Every row gives one point. A path goes straight from each point to the next, and from the last back to the first. The post is the endless flat space through its rows: a point in 2 columns, a line in 3, a plane in 4, and so on, so that a path can go around it. How many times does the path go around the post? Going back the other way cancels.
(in the rows, 128 means zero)

Post (1 x 2):
[[133 114]]
Path (7 x 2):
[[150 114]
 [174 137]
 [119 149]
 [ 75 121]
 [120 100]
 [144  78]
 [184 118]]
Times around: 1

Post (5 x 6):
[[153 134 152 104 129  91]
 [131 151 121  92 165 160]
 [118 153 141 113 106 175]
 [152 144 146 148 164 143]
 [172 131  92 199 148 100]]
Path (23 x 6):
[[166 138 180 117 110 117]
 [151 102 185 154 126 146]
 [ 99 148 128 139 123 154]
 [110 182 201 123 132 129]
 [166 156 104 138 138 140]
 [149 147 112 174 127 188]
 [134 129  59 163 129 168]
 [103 129 146 143 138 112]
 [135 185 115 162 152 141]
 [102 162 104  98 123  93]
 [107 131 154 160 171 144]
 [135 170 142 144 149 151]
 [147 157 113 156 114 151]
 [175 151 123 121 151 154]
 [173 174 116 153 171 142]
 [158 140  89 143 153 169]
 [154 107 143 132 162 129]
 [121 132 136 126 126  79]
 [124 148  69 126  94 107]
 [176 147 142 112 174 101]
 [185 159 152  97 112 142]
 [156 170 109 147 176 145]
 [191 174 169 156 178 121]]
Times around: 3

Post (10 x 11):
[[129  83 112 169 118 189 151  80 179 139 124]
 [108 101 191 160 130 123  96 170 130 144 113]
 [109 147  88  68 146 120 125 148 100  96 133]
 [149 131 203 121 150 119 162 121 122 170  86]
 [106 170  63  74 118  85 128 109 113 143 113]
 [151 129  95 129 142 124 114 102 106 125 148]
 [130 122 112  81 159 124 126 122 147 150 157]
 [123 130  79  83 174 138  96 108 122 139 117]
 [133 143  98  82  72 138 123 134  86 151 115]
 [143 140  34 129 148 140 146 148 102 150 160]]
Path (18 x 11):
[[122 147 109 146 143 150 148 121 121 150  89]
 [107 149 158  66 115 119 156 103 104 187 123]
 [102 117  64 101 138 119 143 104 123 167 118]
 [121  79 152  95 120 141 129 124 145 159  96]
 [112 108 123  92 143 133 100 111 143 188 111]
 [129 171  94  75 151 169 159  74  97 132 128]
 [121 152 125 147 148  94 107  86 134 155 163]
 [130  91 117 107 137 188 124  99 117 162 126]
 [186  94 100  76 134 147 133  87 105 129 102]
 [151 123 119  75 121 112  84  75 142 143 135]
 [109 176  57 132  86  97 119 115 134 137 127]
 [154 161 103 161 142 131 153  87  76 165  83]
 [138 119 106 126 170 143 132  82 134 162 126]
 [133 150  70 102 188 208 140 116 141 116 134]
 [162 145  78 125 118 133 132 151 108 165 155]
 [167 110  86 139 151 153 110  98 103 145 110]
 [158 133  85 155 183 107 139 132  91 170 132]
 [ 94 139 148 100  72 110 113 108  95 125 132]]
Times around: 0

Post (17 x 18):
[[115 120 171 135  82 124 132 147 105 167 134 150 104 186 103 126 132 122]
 [123  96 103  97 124  66 129 155 222 151 110  99  67 179 136 149 133 117]
 [128 107 125 138  46 166 125  98 161 170  54 135  83 144 130 137 144 118]
 [148 136 119 106 158 132 127 133 182 117 150 115 114 155 123 131  82 123]
 [140 124  77 126 110  95 138 109 110 118 115 159 135 151  97  81  90 100]
 [116 146 142 114 114 114  34 114 154  60 157 123 166 109 130  34 136 137]
 [144 168 132 125 143 124  93 108 115 179 118 130 105 161 110 143 131 162]
 [ 92 168 118 199 154 104  72 138 155  99 121  74 108 158  89 125 104 123]
 [119 143  94 162 169 118 130 123 122 134 137 146 156 128 129 155 118 144]
 [148 149 110 126 101  95 138 142 116 169 123 106 157 114  99 169 105 117]
 [148 130 113 155 187 125  99  95 114 181  99 100 106 118  89 121 150  99]
 [115 124  94 107 111 133 114  45  78 102 124 167 110 120 180 144 139  78]
 [147 115  44 102 110 145 158  76 158  53 173 154  90 155 150 120 145 124]
 [105 123 114 102 149 127  83 140  86 162 133 119 111 115 135 112 115 133]
 [ 83 158 140 124  87 139 106 111 114 142  73 158  74 134 102 148 152 119]
 [108 163 120 130 132 123 137 120 110 168 118 115 118 160 118 104 145 107]
 [120 138  97 123 137 164  97 111 115 157  74 107 129 157 115 192 158 118]]
Path (18 x 18):
[[130  99  99 145  97 106 115  94 116 135  78 153 115 100 118 164  71 107]
 [152 106 120 133 126  88 115  87 143 114 159 127 128 131  95  91  92  72]
 [117 107 101 125 122 130  54 112 151 120  88  97  87 178 110 144 155  88]
 [134 148 107 106  78 159 120  66 102  98 120 185  93 146 148 119 145 128]
 [112 114 127 156 159 128 136 149 135 140  83 163 117 161 131 152 107 178]
 [163 143  70 142 139 124 123 115 102 142 109 107 113 174 160 151 143 114]
 [112 177 132 118 139 177 126 126 163  94 143 171  76 149  87 112 101 128]
 [118 110 159 127 111 117  64  92 159 193 126  67 100 155 129 174 144  81]
 [122 173  82 151 124 130  91 111 141 114 137 108 117 128 116 183 115 105]
 [109 121  84 134 181  99  73 138 120 125  92 142  72 171 146 146  91  95]
 [180 106 122 125 119  96 112 116 128 125 184  83  94 138 143 108 135 128]
 [123 116  87 147 168 117 142 112 138 119 121 122 112 126 102 163 141 145]
 [156 109  58 143 159 127  70  63 133 129 134  63 145 137 101 143 137 117]
 [139 120 127 126 106  96 124 102 154 114 132 102 122  93 109 133 107 134]
 [114 125 124 131 168 148  90 116 105 143 122 129 213 122 112 142 146  92]
 [ 89 168 129 109 161 134  91 165 149 137 101 113  60 171  70 183 130  68]
 [130 163  67 122 121  89 102 130  67 128 123 121 101 185 110 121 118 130]
 [180 147 116 170 200 116 110 100 123 125 143  84 110 117  88 147  82 100]]
Times around: 2
